Every row gives one point. The points of each table are mixes of a few directions, plus a little noise. Count the directions of each table, and those that both share. Where both have some left over, give the other angles between the two spaces (their principal angles), to ten degrees, smallest first.
In the rows, 128 means zero.

First (5 x 3)
[[138 157 150]
 [125  48 196]
 [121 151  69]
 [129 155 106]
 [127 130 119]]
Second (4 x 3)
[[ 77  92 118]
 [139 135 130]
 [202 179 143]
 [ 95 104 121]]
Directions: first 2, second 1, shared 0; angles 40

First (8 x 4)
[[153 174 202 204]
 [126 125 122 122]
 [134 139 146 146]
 [119 111 101 101]
 [114 101  85  84]
 [116 105  92  91]
 [114 103  88  87]
 [148 165 188 189]]
Second (8 x 4)
[[152 176 157 119]
 [101 121 148 177]
 [ 90 171 124  73]
 [127 114 122 135]
 [114 149 133 114]
 [189 141 167 176]
 [ 71  77  89 125]
 [178  74  84 107]]
Directions: first 1, second 3, shared 1

First (7 x 6)
[[ 31 107 167 115 103 111]
 [126 131 138 106 140 131]
 [110 129 147  97 139 129]
 [171 126  83 203 101 124]
 [219 145  86 153 144 142]
 [ 79 111 133 157  96 113]
 [161 146 142  64 174 146]]
Second (8 x 6)
[[145 157 129 112 123 146]
 [ 93 107 177  82 100 194]
 [146 124  99 164 143  90]
 [139  98 121 150 122 140]
 [151  82 111 171 122 138]
 [ 84 160 152  84 137 107]
 [ 83  99 168  98 112 161]
 [183 197  66 163 164  48]]
Directions: first 2, second 3, shared 1; angles 50

First (8 x 8)
[[114  80 148 132 127 138 135 170]
 [144 183 105 124 129 117 120  80]
 [137 160 115 125 128 122 123 100]
 [109  67 154 133 127 140 137 182]
 [164 245  78 120 131 105 110  25]
 [100  35 167 135 126 147 141 209]
 [141 170 111 125 129 120 122  91]
 [115  85 146 132 127 137 134 166]]
Second (10 x 8)
[[124 226  59 230 178  76 104 173]
 [142 130 138  85 109 141 132  75]
 [136 125 136 100 115 137 131  96]
 [134  95 155  79 105 150 137  95]
 [112 106 129 161 141 123 128 184]
 [104  30 174 119 118 152 144 193]
 [117 119 124 157 140 121 127 169]
 [138 182 100 145 139 111 118 106]
 [152 192 105 109 123 119 120  55]
 [123  74 160  97 111 149 139 133]]
Directions: first 1, second 2, shared 1

First (7 x 9)
[[112  70 125 116  91 138 178 141 116]
 [106 152 124 120 132 118 117 115 130]
 [ 79 115 137  93 117 129 123 131 140]
 [128  69 126 125  95 142 174 144 118]
 [189 208 157 147 212 136  13 132 167]
 [192  94 137 153 133 153 136 156 126]
 [ 89 186  87 142 116  81 155  76  98]]
Second (10 x 9)
[[101  50 175 206 158  41 134 137 163]
 [102  54 172 202 156  45 133 137 161]
 [150 192  90  64 104 199 124 120 100]
 [138 157 111  99 117 161 126 124 115]
 [133 141 120 115 123 143 127 126 122]
 [113  84 155 172 145  78 131 133 148]
 [128 129 127 127 128 129 128 128 128]
 [128 127 129 129 128 127 128 128 129]
 [130 133 125 123 126 133 128 127 126]
 [158 213  77  42  96 223 122 118  90]]
Directions: first 3, second 1, shared 0; angles 80

First (8 x 11)
[[ 89 100  82 147 151 185 101 131  92 107 149]
 [152 131 109 110 150 126 133 119 126 163 115]
 [155 149 191 106  83  65 160 132 160 127 119]
 [129 170 132 196 151 131  97 119 179 137  99]
 [189 147 159  74 117  66 170 119 149 178 104]
 [ 77  60  93  89 115 178 130 145  46  79 183]
 [161 162 117 149 162 119 119 113 164 174  92]
 [ 72 104 141 153  96 153 114 146 108  60 163]]
Second (10 x 11)
[[ 42 113 121 211 117 190  77 145 118  42 161]
 [ 98  56  62  68 142 186 133 136  33 115 174]
 [122 106 107 105 133 144 132 130  98 127 141]
 [111 140 141 164 122 133 113 131 146 107 126]
 [174 158 152 114 128  83 147 118 163 168 100]
 [189 117 111  40 142  97 172 116 105 194 116]
 [110 145 146 173 120 130 110 131 154 104 124]
 [152 140 137 115 128 107 139 123 142 150 115]
 [191 156 148  90 131  74 159 115 159 187  95]
 [ 91 149 151 200 115 139  96 134 161  84 128]]
Directions: first 3, second 2, shared 2

First (11 x 12)
[[131 122 131 122 143 139 121 128  91 110 121 146]
 [119 148 120 149  81  92 150 126 249 186 150  70]
 [126 132 127 132 120 122 132 128 150 138 132 118]
 [122 141 123 141  98 105 142 127 205 165 142  91]
 [132 118 132 118 150 145 117 129  70 100 117 156]
 [131 122 131 121 143 139 121 129  90 110 121 146]
 [132 119 132 119 147 143 119 129  78 104 119 152]
 [130 124 130 124 138 136 123 128 102 115 123 140]
 [130 123 130 123 139 136 123 128 100 115 123 141]
 [130 122 130 122 141 138 122 128  93 111 122 145]
 [124 137 124 137 108 113 138 127 180 153 138 103]]
Second (8 x 12)
[[128 134 152 154 103 129 128 118 159 145 138 111]
 [128 135 160 163  95 129 129 115 169 150 141 106]
 [128 131 143 144 113 128 128 122 147 138 134 118]
 [128 121 100  96 158 127 128 140  91 108 116 148]
 [128 115  75  70 183 127 127 150  59  91 107 165]
 [128 132 144 146 111 129 128 121 149 139 135 117]
 [128 121  97  94 160 127 128 141  87 106 115 150]
 [128 134 154 157 101 129 128 117 162 146 139 110]]
Directions: first 1, second 1, shared 0; angles 40

First (10 x 14)
[[133  96 143 149 175 167 138 173 117 140 134 120 205 100]
 [128  70 133  90 152 144  91 145 147 114 163 165 118 134]
 [141  95 141  90 190 188  99 133 149 114 169 155 100 142]
 [114 160 108 178  47  53 148 125 113 137  93 105 152 111]
 [132 119 117 140 113 124  96 127 154 108 163 150  90 130]
 [142 161 133  93 160 166 119  88 144 116 144 135  46 162]
 [150 151 143 202 194 206 154 165 122 139 142  93 193  92]
 [108 130 111 151  55  51 140 131 112 136  95 118 158 115]
 [ 99 175 117  89  44  28 177  78  84 154  37  99 120 151]
 [134 124 134  99 153 151 117 117 137 122 141 140  97 143]]
Second (9 x 14)
[[116 106 122  95  99  91 114 120 130 124 123 147 110 140]
 [152 200 130 237 156 182 163 142 125 136 134  77 165  94]
 [152 156 147 169 207 216 153 146 123 138 140  99 163 111]
 [ 98  58 117  22  68  43  89 108 133 117 118 182  82 163]
 [129  88 145  65 179 163 119 132 126 130 134 147 128 143]
 [105 106 107  97  44  38 105 110 133 118 116 154  94 142]
 [117 140 109 148  63  69 123 118 131 123 119 129 113 126]
 [136 128 138 127 164 163 134 135 126 131 133 123 139 126]
 [148 170 137 191 173 187 153 141 125 135 136  94 158 107]]
Directions: first 4, second 2, shared 2
